Each row is a point. Any point is a mix of the corners, with weights that add up to 1. It lies inside the corners' shape when no weight is negative. Is each point inside? If not, which corners have a negative weight?

Corners:
(1): [0.04 0.05 0.71]
(2): [-0.22  0.68  0.59]
(3): [0.46 0.44 0.55]
(4): [-0.29 -0.45 -1.33]
Points:
[-0.09 -0.08 -0.08] -> inside
[ 0.05 -0.16 -0.23] -> outside (2)
[ 0.06 -0.11 -0.13] -> outside (2)
[-0.04  0.21  0.47] -> inside
[ 0.14 -0.26 -0.22] -> outside (2)
[-0.19 -0.18 -0.62] -> inside
[0.14 0.57 0.86] -> outside (4)

Corners:
(1): [ 0.32 -0.18 -0.13  0.48  0.19  0.48  0.29  0.08 -0.10]
(2): [ 0.18 -0.67  0.31  0.37  0.46  0.25 -0.31  0.79  0.65]
(3): [ 0.11 -0.38  0.24 -0.24  0.57  0.39  0.62  0.49  0.38]
(4): [ 0.47  0.33  0.48  0.48  0.17  0.48 -0.02  0.62  0.82]
(5): [ 0.54  0.04 -0.18  0.02 -0.16  0.32 -0.82 -0.18  0.48]
(6): [-0.15  0.23 -0.07 -0.40  0.11 -0.84  0.10 -0.61 -1.02]
(7): [-0.35  0.54 -0.31  0.17  0.27 -0.44  0.34 -0.83  0.02]
(8): [-0.99 -0.02  0.06 -0.33  0.11 -0.28  0.31 -0.79 -1.19]
(9): [ 0.18 -0.69  0.11  0.38 -0.16  0.41  0.12  0.57  0.61]
(10): [ 0.17  0.28 -0.56  0.36 -0.18  0.13 -0.79  0.48  0.07]
Points:
[ 0.27 -0.02 -0.15  0.17  0.01  0.21 -0.46  0.11  0.27] -> inside
[-0.75  0.02 -0.14 -0.51  0.36 -0.64  0.44 -1.14 -1.28] -> outside (4, 9, 10)
[-0.07 -0.03 -0.01  0.17  0.17  0.19  0.13 -0.02  0.05] -> outside (6)
[ 0.11  0.21 -0.20  0.31  0.12  0.21 -0.21  0.12  0.13] -> outside (6, 9)
